Each row of a before or after table is a point. The points were changed in one or more steps. Then noise was added and the rows were shuffled. The steps act on columns, c1 being the first. Write out the steps. A step turns or swaps two columns, mirrors them in a line or flattens them onto one, adds a multiple of one to another, or multiplies or shifts one. Angles are multiples of 10 degrees, from the lower column toward the higher: turns from -170 to 170, lines from 10 to 170 but not 90. Use the fewest steps. Two steps may share a column if one is a turn and the other turns, adds or multiplies; they go together, in the order done. Otherwise the lowest column goes first.

Before (13 x 3):
[[ 18 -21  33]
 [ -8 -13   0]
 [  5 -24  18]
 [-14 -45  11]
 [ 21  13  10]
 [ 20  -3  -9]
 [-24 -14 -17]
 [-30 -15  -8]
 [ 24   2  23]
 [ 25  19 -33]
 [  1  19 -19]
 [-25 -32  -1]
 [  8  -6  21]]
After:
[[ 10  21 -23]
 [ 50  -6 -22]
 [-50  32  -5]
 [ 41   4   8]
 [ 43 -16  -7]
 [ 36  16 -36]
 [-49  17  14]
 [-16  12  -2]
 [ 50 -14  37]
 [  4 -15  22]
 [-27  42 -18]
 [-60  18   5]
 [ 15   3 -22]]
Steps: multiply c1 by 2; turn c2 and c3 by 170 degrees

Before:
[[ 22   6 -12  24  15  22]
 [-39 -31  30  22  29 -23]
 [ 40   3  -3   8   5   7]
 [ 15  -2 -10  15 -31  26]
 [ -7  -6  51   0   0 -40]
 [ -2  24 -17  11   5  14]
 [-33 -38  -2  -9  36   2]
 [ 37   5  -1  29 -11  13]
 [-14   0  21   6   5  36]]
After (9 x 6):
[[ 11 -26   4  26 -28  25]
 [ -7  26   6  52 -10  32]
 [-41   8 -12  35 -16   1]
 [-41  42  10 -27 -31 -29]
 [ 15 -30  19  -9 -13  12]
 [ -9  36  42 -57  -1 -47]
 [ 29  -2 -17  20  -7  17]
 [  2 -16   3   8   7  25]
 [ 19 -29  21   9  -9   7]]
Steps: turn c1 and c2 by -70 degrees; turn c2 and c3 by -40 degrees; turn c4 and c5 by -130 degrees; add 1.5 times c6 to c4

Before:
[[ 21 -15  -7   0   3   3  30 -12]
 [  5 -28  14   0   4  -5 -12  -4]
 [  6  23  -2  -1 -11   1   2  -9]
 [  1  16 -11   1  16  -8  -7  22]
 [ 15  11   4   7  -6   3   3   5]
 [  0  30   0 -19  -4  -1   6  -2]
 [-10  -8   4  17  -9  -6   6  -8]
 [ 11   6 -16   7   0 -17  11   3]
 [ 19  -2 -14  -9   0   0 -12  12]
 [ 11  -5  14  -5   8  18   5 -28]
 [  1  15  -1   9 -11  -3  -8 -14]
 [ 12   1   4  13  -2 -15   0  -6]]
After, 12 rows:
[[ -1 -57  21  -2   1  -5  -4 -11]
 [  2  -4 -21  -9  -6   3  11 -13]
 [  1  13  12  -3  -1 -19   3  11]
 [  1   2  31   3  -4 -21  -6   2]
 [  5  46  -2  -2  -9   1  -8   2]
 [  5  22   6   6  -9   1   4   4]
 [  1 -30 -11   3  -3   4 -12  30]
 [ -1  -8 -12   6   4  18 -27   5]
 [  5  29  12   5  -9  -8 -14  -6]
 [  3 -16  23  10  -5 -12  -5   7]
 [ -5  33   1  -3  12  -6  23  -7]
 [  2  61 -14 -18  -5   9  -3   6]]
Steps: flatten c1 and c5 onto the line at 110 degrees; multiply c2 by 2; turn c4 and c6 by -30 degrees; add -1.5 times c6 to c3; swap c7 and c8

Before:
[[-16  -9 -40 -21  -8  20   4  -1 -31]
 [ 20 -10 -34 -30 -23  15 -17  21  -7]
 [ -8  22  -4  17  13  40  25   4 -29]
 [-21   9  23  18  33 -16  29  20 -32]
 [ 29  -7  18  21  17  -5  27  -9  -5]
 [  2 -15  19 -26   2  14   2  28   7]
 [-11  36  20 -31 -13 -24 -29 -16  -7]
 [ 31  39   4  23  18 -23  21   4   6]
 [-22  -9   8   0 -30   9   0  18   1]
 [-12 -13 -24 -32  -3  11  -4   3  17]
 [-15 -18 -28   5  10  40 -21   7 -14]]
After, 11 rows:
[[ 35  -1  42  -3  16   3  -3 -20   3]
 [-11  12 -14  -5  12  -9  24  21  28]
 [-10   4  26  -5 -10   5  -7 -31 -20]
 [ 20  10  33   8  23  12 -28   5  -7]
 [ 29 -20  -4   6  35  -5  10  15   8]
 [-19 -34 -16   6   5  -9  25  22  23]
 [ -6  21 -12  21  -2   0  -3 -31  -2]
 [ 40   0 -24  24  60 -11  33  15  -1]
 [ 14 -27 -33 -21  -4   6 -18 -29  -5]
 [ 10  10  -6  15 -21   3  -2  -3 -15]
 [  0  -4  35  17 -25   8 -20 -30  19]]
Steps: turn c1 and c9 by 120 degrees; add 0.7 times c1 to c5; turn c2 and c3 by -160 degrees; mirror c4 and c8 in the line at 40 degrees; flatten c6 and c7 onto the line at 110 degrees

Before:
[[ 11  35 -25   2 -16  -6 -16 -24  -3  16  47  19]
 [-20  23  31  -9 -24  27 -16 -49  50  -8  42 -17]
 [ -7  -3 -35  41 -40   8  -1  15  41 -26 -12 -27]
 [-11  31  13  34  15  33 -22  12 -28 -35  35  -7]
 [ 46  19  33  27  36   1 -36 -50   6  17  47  34]
 [ -4  -5  -1  42  15 -20  -7   8  28  10  40  52]
 [  4  37 -47  -7  36  39 -11  20  16 -26  -1  46]
 [  2  22  33 -20 -39  25   1  28  22  -9 -28 -26]]
After (8 x 12):
[[ 14  39 -11 -12 -20   1 -14  -5 -15   1  46 -28]
 [ -8  -1  39  -9 -39 -44  -5  -8  31  36 -14 -23]
 [-11  31   3   2  16 -36 -34   4  32 -34  33  13]
 [  2  22  16  27 -32  10 -12  -5  14  23 -24  40]
 [ -6  -3 -49 -33  17 -33   4   4   0  29  40 -17]
 [ 46  20 -44 -26  25 -19 -29   2 -16   8  48  18]
 [-20  25   5  20 -33   2 -27  -7  15  47  42  37]
 [  5  36 -30  29  41  -3 -30   6  30   9  -4 -60]]
Steps: turn c3 and c12 by 110 degrees; turn c6 and c7 by -30 degrees; turn c4 and c6 by -110 degrees; flatten c5 and c8 onto the line at 10 degrees; turn c9 and c10 by 80 degrees
